Every row gives one point. Each copy is the shape, with its points in the same order, stretched, turned, moved and blurred by noise. Say if it was mirrored as well.
(in the rows, 128 means zero)

Shape (8 x 3):
[[103 169 121]
 [173 134 136]
 [102 171 154]
 [167 113 138]
 [ 83 163 124]
 [ 92 159 125]
 [177 116 123]
 [126  81 150]]
Copy 1, 8 rows:
[[175 157 117]
 [119 176 142]
 [167 167  97]
 [105 156 150]
 [172 142 112]
 [168 147 115]
 [105 160 158]
 [ 82 119 143]]
Copy 1 is: only turned
Copy 2, 8 rows:
[[115 132 171]
 [163 110 128]
 [131 158 158]
 [153  99 113]
 [107 140 157]
 [109 136 146]
 [152  92 120]
 [128 115  94]]
Copy 2 is: mirrored
Copy 3:
[[100 128  88]
 [168 132 112]
 [107 166  98]
 [159 126 131]
 [ 79 136  96]
 [ 86 136  99]
 [164 106 122]
 [122 143 175]]
Copy 3 is: only turned

Shape, 12 rows:
[[160 107 167 124 105 140]
 [120 141 109 130 147 126]
 [133 128 142 114 159 151]
 [145  85  88  74 141 119]
 [178 153 146 113 155 145]
 [157 102 132 135 131 133]
 [132 140 153 104 134  82]
 [147 130 140 133 117  89]
 [ 98  92 140 114 110 107]
 [ 92 149 170 141 159 105]
 [122 174 121 140 109 153]
 [ 99 171 103  75 156  90]]
Copy 1:
[[139 157 103  76 127 123]
 [107 120 143 134 132 128]
 [ 97 125  88 116 134 144]
 [113  62 128  80 148 122]
 [ 75 146  97 103 117 117]
 [112 138 136  80 151 137]
 [133 129 113 121 131  79]
 [133 151 147 107 140  92]
 [166 116 127 108 140 125]
 [128 152 100 158 150 122]
 [116 146 138 139  70 127]
 [108  77 114 169  99  82]]
Copy 1 is: mirrored
Copy 2, 12 rows:
[[ 77 123 110 149  77 102]
 [161 123 117 133 140 128]
 [110 116 109 121 135 131]
 [136 119 189 151 124 148]
 [104 129 111 162 147 141]
 [119 111 119 150 109 102]
 [115 173 146 144 146 119]
 [130 156 129 159 123 100]
 [115 139 138 106  94  96]
 [121 162  85  96 166  94]
 [164 122  88 148  93 130]
 [173 178 166 135 176 167]]
Copy 2 is: only turned
Copy 3 (12 x 6):
[[122 133 125  88  81 168]
 [127 111 145 157 140 116]
 [ 92  96 145 145 104 140]
 [ 81  98  93 144 159 166]
 [129  92 122 152  76 151]
 [127 109 138 121 118 176]
 [129 100 109  92 116  90]
 [155 117 121  96 123 120]
 [ 97 131 130  85 143 121]
 [116  90 170 100 112  74]
 [146 162 140 168 107 103]
 [104  99  96 158 150  48]]
Copy 3 is: mirrored
Copy 4, 12 rows:
[[154 136 171  95 165 127]
 [110 108 116 147 119 133]
 [ 89 121 144 156 140 100]
 [ 79  80  65  97 178 139]
 [100  88 184 161 138 123]
 [135 109 141  91 131 120]
 [ 78 142 144 117 162 173]
 [122 127 147  88 143 172]
 [113 168  95  80 159 128]
 [ 81 175 160 142 110 129]
 [172 119 142 177 129 130]
 [ 43 123  80 181 169 170]]
Copy 4 is: mirrored

Shape:
[[117 149  94 141 114 128 136 107 104]
 [123 121  45 124 126 100 176  94  91]
 [170 115  94 124 172 138 124 126  98]
 [122 132 170 116 120  81 120 120 102]
 [142 120 128 123 154 129 147 100  97]
 [167 134 152 124 139 116  95 107 160]
 [143 118 170 130 140 133 174  87 113]
 [116 149 107 134 123 104 148 141 160]
 [133  99  86 115 128 150 100 152 107]
 [139 122 106 150  94  99 125 147  82]
 [123 118 168 152 117  91 141  80 159]
 [146 124 145 121 126 111  92 135  85]
 [129 103 152 180 162 105  74 110 114]]
Copy 1, 13 rows:
[[165 108 117 123 155 112 174 134 132]
 [152 126  93 155 192 168 176 158 131]
 [139 148 141 155 195 165 107  95 109]
 [111 114 108 157  82 149 136 128 160]
 [123 129 150 130 138 176 139 113 117]
 [144 163 127 155  93 137 114 130 118]
 [ 99 127 156  93  96 204 163 113 115]
 [151 142  96 106 142 128 151 164 174]
 [117 128 119 147 187 105  88 119  89]
 [131 119  54 151 145 117 164  91 140]
 [112 155 127 133  59 162 193 141 137]
 [116 114 112 161 116 124 113  91 126]
 [ 98 159 174 172 109 116 161  58 120]]
Copy 1 is: mirrored
Copy 2 (13 x 9):
[[106 151 142 130 117 123 121 114  99]
 [130 132 160  94 110 145  60 115  83]
 [211 146 162 131 131 121 142  80 109]
 [106  58 113 139 133 122 118 161 141]
 [177 113 128 116 113 104 130 107 124]
 [158 142 125 157 115 120 122 153 180]
 [173 107  75 108  82  83 136 130 132]
 [113 169 118 125 133 150 109 180 105]
 [150 139 156 144 131 166 155  72  98]
 [ 98 127 116 167 126 138  88 117  76]
 [111 121  64 116 113 112  95 175 170]
 [128  86 141 168 138 122 144 115 122]
 [143 116 108 131 180 111 119 100 181]]
Copy 2 is: only turned
Copy 3, 13 rows:
[[158 135 142 138 141 160 112 153 130]
 [122 168 168 183 136 162 141 135 115]
 [167 185 136 153 144 145 117  81 135]
 [ 84 105 144  74 132 125 131 122 168]
 [137 153 135 136 160 163 140  97 151]
 [128 125  60 115 149  95 110 113 132]
 [131 133 113 143 160 173 178 108 187]
 [133 135 114 135 119 100 140 161 109]
 [139 147 147 115  95 148 125 104  97]
 [132 105 187 129  92 135 134 134 142]
 [104  84  87 126 168 116 172 126 145]
 [116 114 154  85 117 134 107 103 154]
 [151 114 138  99 188 107 128  72 121]]
Copy 3 is: only turned
Copy 4, 13 rows:
[[121 100 120 122  95 159 125 123 100]
 [124  93  93 142 103 216 120 159  78]
 [150 156 100  85 115 170 122 148 152]
 [135  96 137 129 179 104 118 146 126]
 [126 129 108 106 136 151 104 140 104]
 [111 146 147 120 148 117 105 102 162]
 [ 89 114 111 123 175 124  99 118  62]
 [ 98 111 129 155 131 138 144 141 111]
 [174 162 146  88 104 162 152 141 154]
 [137  89 133 102 138 157 154 143 126]
 [ 73  95 150 149 172 127  96 131  91]
 [161 124 139  87 151 121 129 138 165]
 [136 132 157  69 117 141  94 195 177]]
Copy 4 is: mirrored
